Each row of a before or after table is a point. One or more steps were done to the points. Then noise was added and the rows were shuffled. The steps act on columns, c1 being the first. What was done? A step turns or swaps two columns, mirrors them in a line or flattens them onto one, adds a multiple of one to another, or multiplies or shifts one. Angles are multiples of 10 degrees, from the lower column toward the higher: turns from -170 to 170, lines from 10 to 170 but not 90. Use the fewest steps. Two steps may share a column if one is a turn and the other turns, adds or multiplies; they go together, in the order done. Otherwise the lowest column goes first.

Before (10 x 2)
[[ 0.43  0.06]
 [ 0.01  0.31]
 [ 0.03  0.14]
 [ 0.29  0.09]
 [-0.12  0.00]
 [-0.07 -0.19]
 [ 0.13 -0.14]
 [ 0.27 -0.35]
 [ 0.30 -0.61]
 [ 0.08  0.56]]
After (10 x 2)
[[ 0.12 -0.24]
 [ 0.01 -0.90]
 [-0.41 -0.49]
 [ 0.02 -0.22]
 [-0.37 -0.24]
 [-0.17 -0.43]
 [-0.20  0.24]
 [-0.01 -0.63]
 [-0.27  0.03]
 [-0.28 -0.15]]
Steps: shift c1 by -0.30; shift c2 by -0.30

Before (13 x 3)
[[ 0.44  0.03  0.19]
 [-0.13  0.06  0.27]
 [-0.15  0.67 -0.14]
 [ 0.01  0.20 -0.24]
 [ 0.41 -0.31 -0.09]
 [-0.38  0.13  0.29]
 [ 0.08  0.08  0.03]
 [-0.15  0.64 -0.29]
 [ 0.14 -0.07  0.10]
 [ 0.23 -0.31 -0.54]
 [ 0.19 -0.20 -0.26]
 [-0.11 -0.25 -0.20]
 [-0.06  0.33  0.23]]
After (13 x 3)
[[-0.38  0.13  0.15]
 [-0.21 -0.23 -0.23]
 [ 0.11  0.08  0.05]
 [ 0.40  0.64 -0.33]
 [-0.17  0.06  0.22]
 [ 0.11  0.33  0.20]
 [ 0.23  0.19 -0.22]
 [ 0.05 -0.08  0.14]
 [ 0.19 -0.30 -0.44]
 [ 0.20 -0.31  0.06]
 [ 0.13 -0.21 -0.18]
 [ 0.37  0.02  0.33]
 [ 0.37  0.66 -0.18]]
Steps: turn c1 and c3 by 20 degrees; add 0.7 times c2 to c1

Before (14 x 4)
[[ 0.00  0.38 -0.29 -0.29]
 [-0.23  0.46 -0.25  0.22]
 [ 0.16 -0.05 -0.18 -0.50]
 [-0.16 -0.34  0.38  0.21]
 [-0.14 -0.33 -0.01 -0.68]
 [-0.30  0.31 -0.44  0.15]
 [ 0.03 -0.35 -0.33  0.19]
 [-0.07  0.03 -0.03 -0.38]
 [-0.50 -0.29  0.22 -0.04]
 [ 0.10 -0.02  0.15 -0.01]
 [ 0.16  0.27 -0.53  0.03]
 [ 0.07  0.35  0.38 -0.02]
 [-0.17  0.26  0.14 -0.17]
 [-0.08 -0.03  0.27 -0.21]]
After (14 x 4)
[[ 0.03  0.12  0.17  0.37]
 [ 0.28 -0.28 -0.42 -0.04]
 [-0.19  0.29 -0.33  0.17]
 [-0.12  0.35  0.42  0.12]
 [-0.13 -0.14  0.35  0.38]
 [-0.22  0.20  0.51 -0.20]
 [ 0.04  0.50  0.16 -0.30]
 [ 0.11 -0.01 -0.19  0.27]
 [ 0.17 -0.28  0.26  0.65]
 [-0.08 -0.06 -0.11  0.08]
 [ 0.59 -0.05 -0.18  0.13]
 [ 0.13 -0.34  0.21 -0.32]
 [ 0.17  0.42  0.36 -0.33]
 [ 0.07  0.26 -0.06  0.18]]
Steps: mirror c1 and c2 in the line at 100 degrees; turn c3 and c4 by 160 degrees

Before (9 x 6)
[[ 0.09 -0.10  0.24 -0.47 -0.28  0.19]
 [-0.28 -0.17  0.27 -0.13 -0.19  0.47]
 [-0.11  0.00 -0.19 -0.02  0.34 -0.38]
 [ 0.01 -0.04  0.04 -0.17 -0.38 -0.28]
 [ 0.53  0.35 -0.20  0.05  0.10  0.30]
 [ 0.19  0.47 -0.42 -0.06 -0.37  0.06]
 [ 0.53  0.01  0.10  0.24  0.33 -0.20]
 [-0.26  0.07  0.26 -0.27 -0.32 -0.40]
 [-0.37  0.60 -0.28 -0.05  0.05  0.08]]
After (9 x 6)
[[ 0.73 -0.24 -0.31  0.02 -0.28  0.09]
 [-0.05 -0.21  0.43 -0.11  0.25 -0.18]
 [ 0.45 -0.60 -0.36 -0.04  0.09 -0.20]
 [-0.18 -0.51 -0.26 -0.07 -0.34 -0.09]
 [ 0.24 -0.03  0.05 -0.22  0.25  0.31]
 [ 0.72  0.18  0.20  0.13 -0.28 -0.12]
 [ 0.08  0.21  0.09  0.01 -0.28 -0.41]
 [-0.09  0.01 -0.09 -0.07  0.26  0.54]
 [ 0.19 -0.17  0.20 -0.04  0.33 -0.19]]
Steps: shift c1 by 0.20; turn c2 and c5 by -150 degrees; turn c3 and c6 by 40 degrees; multiply c4 by 0.4

Before (10 x 8)
[[-0.02  0.20 -0.11 -0.06 -0.32 -0.18  0.40 -0.13]
 [ 0.36  0.17  0.06  0.18  0.04  0.44  0.24 -0.04]
 [ 0.08  0.12 -0.64  0.07 -0.13 -0.09 -0.35 -0.27]
 [ 0.06 -0.08 -0.23  0.12 -0.06 -0.05  0.01  0.26]
 [ 0.06  0.20 -0.33 -0.14 -0.11  0.31  0.19  0.37]
 [ 0.08 -0.14  0.06  0.09 -0.17  0.24 -0.47 -0.15]
 [ 0.16 -0.04 -0.39  0.23  0.05  0.49  0.25 -0.16]
 [-0.15  0.40 -0.29  0.39 -0.29 -0.13 -0.19 -0.17]
 [-0.33  0.18 -0.06 -0.13 -0.33 -0.17  0.50 -0.01]
 [ 0.14 -0.20  0.25  0.05 -0.69  0.15  0.50 -0.19]]
After (10 x 8)
[[-0.10 -0.25 -0.38  0.05 -0.63 -0.35  0.51  0.50]
 [-0.06  0.24 -0.32 -0.15  0.16  0.11  0.18  0.45]
 [-0.15 -0.05 -0.20  0.21  0.31  0.24  0.27 -0.19]
 [ 0.14  0.55 -0.38  0.39  0.05  0.06 -0.20  0.11]
 [-0.06 -0.18 -0.07  0.09 -0.17  0.69 -0.49  0.01]
 [ 0.03  0.27 -0.31 -0.07 -0.12 -0.57  0.38  0.21]
 [-0.38  0.23  0.05  0.20 -0.01  0.21  0.23 -0.11]
 [ 0.37  0.24 -0.29 -0.11 -0.16 -0.64  0.50  0.32]
 [-0.08 -0.12 -0.22  0.10  0.12 -0.07  0.01  0.31]
 [-0.06  0.18 -0.50  0.07  0.42  0.26 -0.33 -0.13]]
Steps: multiply c1 by -1; multiply c2 by 1.3; add -1 times c5 to c8; turn c3 and c5 by -50 degrees; add -1 times c7 to c6

Before (8 x 11)
[[ 0.15  0.00 -0.02 -0.14 -0.05 -0.06  0.19  0.22  0.09  0.07  0.39]
 [ 0.35  0.25  0.19  0.15 -0.05  0.19 -0.05  0.20  0.02 -0.06 -0.64]
 [ 0.18  0.06 -0.49 -0.25 -0.25 -0.25 -0.22 -0.05  0.26  0.19 -0.32]
 [-0.34 -0.39 -0.19  0.05 -0.33  0.23  0.53  0.01  0.01  0.09  0.35]
 [ 0.25  0.30  0.13  0.44  0.01 -0.34 -0.23 -0.44  0.00 -0.47  0.10]
 [ 0.34  0.27  0.16  0.79  0.18  0.19 -0.10 -0.06  0.28 -0.12  0.36]
 [ 0.28  0.29  0.23 -0.01 -0.32  0.18 -0.27  0.00  0.13  0.11  0.07]
 [ 0.01 -0.09  0.18 -0.10  0.97  0.17 -0.13  0.16  0.10  0.19  0.38]]
After (8 x 11)
[[-0.18  0.05 -0.48 -0.24 -0.78 -0.32 -0.27 -0.16 -0.07  0.16 -0.32]
 [-0.25  0.32  0.12  0.41 -0.48 -0.07 -0.26 -0.56 -0.07 -0.47  0.10]
 [-0.16  0.01  0.00 -0.16 -0.56 -0.10  0.16  0.17 -0.10  0.08  0.36]
 [-0.36  0.30  0.12  0.77 -0.30 -0.19 -0.09  0.04  0.30 -0.13  0.34]
 [-0.28  0.27  0.18 -0.01 -0.81 -0.09 -0.25  0.11  0.24  0.14  0.07]
 [ 0.33 -0.40 -0.20  0.05 -0.79  0.05  0.51  0.08  0.21  0.09  0.35]
 [ 0.00 -0.07  0.19 -0.07  0.46 -0.03 -0.15  0.23  0.12  0.21  0.38]
 [-0.35  0.23  0.17  0.15 -0.55  0.01 -0.04  0.28  0.08 -0.08 -0.68]]
Steps: multiply c1 by -1; shift c5 by -0.50; turn c6 and c8 by 30 degrees; turn c6 and c9 by 70 degrees

Before (12 x 12)
[[-0.18 -0.33 -0.16 -0.23 -0.23  1.11  0.16  0.22  0.01 -0.24 -0.19  0.15]
 [-0.05  0.05 -0.30  0.20 -0.21 -0.11  0.29 -0.20 -0.26 -0.12  0.36 -0.16]
 [-0.27  0.12 -0.31  0.05 -0.17  0.10 -0.34  0.20 -0.13  0.00 -0.05 -0.06]
 [-0.02 -0.50  0.07  0.04  0.07 -0.24  0.24  0.86 -0.18  0.20  0.07  0.26]
 [-0.05  0.16 -0.13  0.08  0.09 -0.22 -0.13 -0.10 -0.23  0.15 -0.08  1.01]
 [ 0.03  0.13  0.12  0.22 -0.31 -0.10 -0.16  0.20 -0.04  0.19  0.11  0.02]
 [-0.22  0.04  0.16  0.26 -0.26 -0.29  0.26 -0.07  0.09 -0.15 -0.18 -0.10]
 [-0.24  0.08  0.19 -0.37  0.13 -0.21 -0.55 -0.21  0.12  0.17  0.39 -0.12]
 [-0.14 -0.63  0.12  0.01 -0.36  0.16  0.28 -0.19 -0.07  0.10 -0.19 -0.09]
 [-0.03  0.19  0.09 -0.30 -0.35 -0.28  0.06 -0.19  0.02  0.03 -0.20 -0.15]
 [-0.27  0.04 -0.10 -0.03 -0.37 -0.13  0.28 -0.16  0.20  0.20 -0.05  0.10]
 [-0.23  0.07  0.16  0.13 -0.14 -0.18  0.35 -0.21 -0.21  0.28 -0.11 -0.09]]
After (12 x 12)
[[-0.26  0.13 -0.26  0.16 -0.01  0.10 -0.35  0.19  0.03  0.02 -0.15 -0.09]
 [-0.24  0.09 -0.32  0.31  0.16 -0.12  0.31 -0.22  0.13 -0.12  0.29 -0.24]
 [-0.28  0.03  0.12 -0.06  0.16 -0.29  0.24 -0.05  0.28 -0.14 -0.19 -0.18]
 [-0.43  0.03 -0.10 -0.21  0.27 -0.12  0.25 -0.17  0.02  0.22 -0.06  0.17]
 [-0.38 -0.65  0.09  0.09  0.16  0.14  0.31 -0.20 -0.01  0.10  0.25 -0.15]
 [ 0.06  0.11  0.21 -0.18  0.51 -0.16 -0.55 -0.19 -0.35  0.23  0.34 -0.20]
 [ 0.06 -0.48  0.10  0.20 -0.80 -0.25  0.25  0.86 -0.01  0.20  0.43  0.43]
 [ 0.05  0.17 -0.12  0.24  0.16 -0.22 -0.10 -0.11  0.04  0.10 -0.19  1.64]
 [-0.28  0.16  0.10  0.08 -0.32 -0.07 -0.16  0.23  0.16  0.19  0.00  0.03]
 [-0.23 -0.29 -0.19 -0.08 -0.14  1.10  0.17  0.22 -0.21 -0.19  0.03  0.25]
 [-0.20  0.09  0.17  0.22  0.38 -0.16  0.36 -0.15  0.11  0.28 -0.15 -0.16]
 [-0.35  0.20  0.07 -0.09  0.11 -0.26  0.07 -0.15 -0.30  0.04 -0.33 -0.23]]
Steps: turn c1 and c5 by -70 degrees; add -1 times c8 to c5; add -0.7 times c2 to c11; turn c4 and c9 by 80 degrees; multiply c12 by 1.6

Before (14 x 14)
[[-0.11 -0.07 -0.26  0.26  0.01  0.11 -0.07  0.13  0.21  0.00 -0.02  0.17
   0.83 -0.41]
 [ 0.02  0.10  0.12  0.14  0.10 -0.26  0.00  0.14 -0.01  0.02  0.38  0.36
  -0.18  0.29]
 [ 0.29 -0.17 -0.39  0.32  0.19 -0.14  0.49 -0.33  0.05 -0.41  0.36 -0.37
  -0.07 -0.10]
 [ 0.28  0.09 -0.14  0.31  0.79  0.35 -0.10  0.05  0.31 -0.21  0.27 -0.05
  -0.22  0.03]
 [ 0.00 -1.32 -0.26  0.29  0.09  0.17 -0.14  0.02  0.32 -0.14  0.37 -0.36
  -0.12  0.32]
 [ 0.57  0.04 -0.27  0.35  0.41  0.24  0.05 -0.07  0.09  0.08  0.14 -0.02
   0.65  0.28]
 [-0.04  0.03 -0.24  0.05 -0.03  0.12  0.31  0.32 -0.22  0.06  0.12 -0.42
   0.41  0.01]
 [-0.05 -0.24 -0.24  0.12  0.07  0.51  0.01  0.14  0.16 -0.16 -0.14 -0.01
  -0.01  0.19]
 [ 0.44  0.14 -0.26 -0.84 -0.19  0.45 -0.06  0.25  0.31 -0.29  0.30 -0.34
  -0.25  0.11]
 [-0.18  0.03 -0.35  0.08 -0.16  0.31  0.15  0.22  0.35  0.19 -0.02 -0.35
   0.04  0.16]
 [-0.10 -0.27 -0.06  0.38 -0.08  0.31 -0.03  0.25  0.27 -0.36  0.30 -0.24
  -0.11  0.25]
 [ 0.03 -0.15 -0.29  0.14 -0.08 -0.28 -0.16  0.29  0.22  0.02 -0.48 -0.45
  -0.13  0.06]
 [ 0.21 -0.04  0.45 -0.28 -0.09  0.45 -0.06  0.03  0.14  0.08  0.15 -0.30
  -0.21  0.19]
 [ 0.03  0.03 -0.31  0.34 -0.05 -0.04 -0.17  0.09 -0.20  0.04  0.23 -0.18
  -0.22  0.02]]
After (14 x 14)
[[-0.03  0.31 -0.16 -0.17  0.19 -0.34 -0.07  0.68  0.05 -0.28  0.04  0.40
  -0.32 -0.34]
 [-0.62 -0.84 -0.30  0.13 -0.19 -0.17 -0.14 -0.10  0.32 -0.06  0.01  0.21
  -0.38 -0.42]
 [-0.45  0.30 -0.16  0.10  0.80 -0.06  0.03 -0.06  0.31 -0.02  0.18  0.12
  -0.31 -0.18]
 [-0.15  0.28 -0.29 -1.33  0.10  0.09  0.08 -0.01  0.31 -0.03  0.05  0.07
  -0.18 -0.59]
 [-0.43  0.13 -0.26 -0.24  0.06  0.30 -0.11  0.00  0.16 -0.13 -0.12 -0.19
  -0.11 -0.06]
 [-0.17  0.08 -0.34  0.02 -0.17  0.31 -0.25  0.11  0.35  0.13 -0.25  0.03
   0.14 -0.30]
 [ 0.02  0.34 -0.36  0.03 -0.05 -0.04  0.05 -0.08 -0.20  0.17  0.04  0.19
  -0.15 -0.24]
 [-0.23  0.38 -0.12 -0.28 -0.08  0.24 -0.18 -0.17  0.27 -0.22  0.08  0.04
  -0.32 -0.44]
 [-0.04  0.28 -0.29 -0.08  0.00  0.15 -0.06 -0.04  0.21 -0.54  0.09  0.22
   0.64  0.37]
 [-0.49  0.35 -0.22  0.04  0.41 -0.36  0.02  0.18  0.08 -0.36  0.10 -0.15
   0.53 -0.26]
 [-0.08  0.04 -0.21  0.03 -0.04  0.09 -0.45  0.10 -0.22 -0.22 -0.19  0.26
   0.34 -0.31]
 [-0.49 -0.28  0.40 -0.04 -0.10  0.04  0.03 -0.22  0.13  0.19 -0.08  0.06
  -0.12 -0.37]
 [ 0.23  0.14 -0.39 -0.14 -0.06 -0.16 -0.12 -0.19  0.22  0.10 -0.67 -0.02
  -0.09 -0.07]
 [ 0.21  0.14  0.08  0.10  0.09 -0.14 -0.10 -0.13 -0.01  0.11  0.52 -0.23
  -0.13 -0.17]]
Steps: mirror c1 and c6 in the line at 120 degrees; swap c2 and c4; turn c7 and c8 by 130 degrees; turn c3 and c8 by -20 degrees; turn c10 and c13 by 40 degrees; turn c11 and c12 by -40 degrees; turn c12 and c14 by 130 degrees
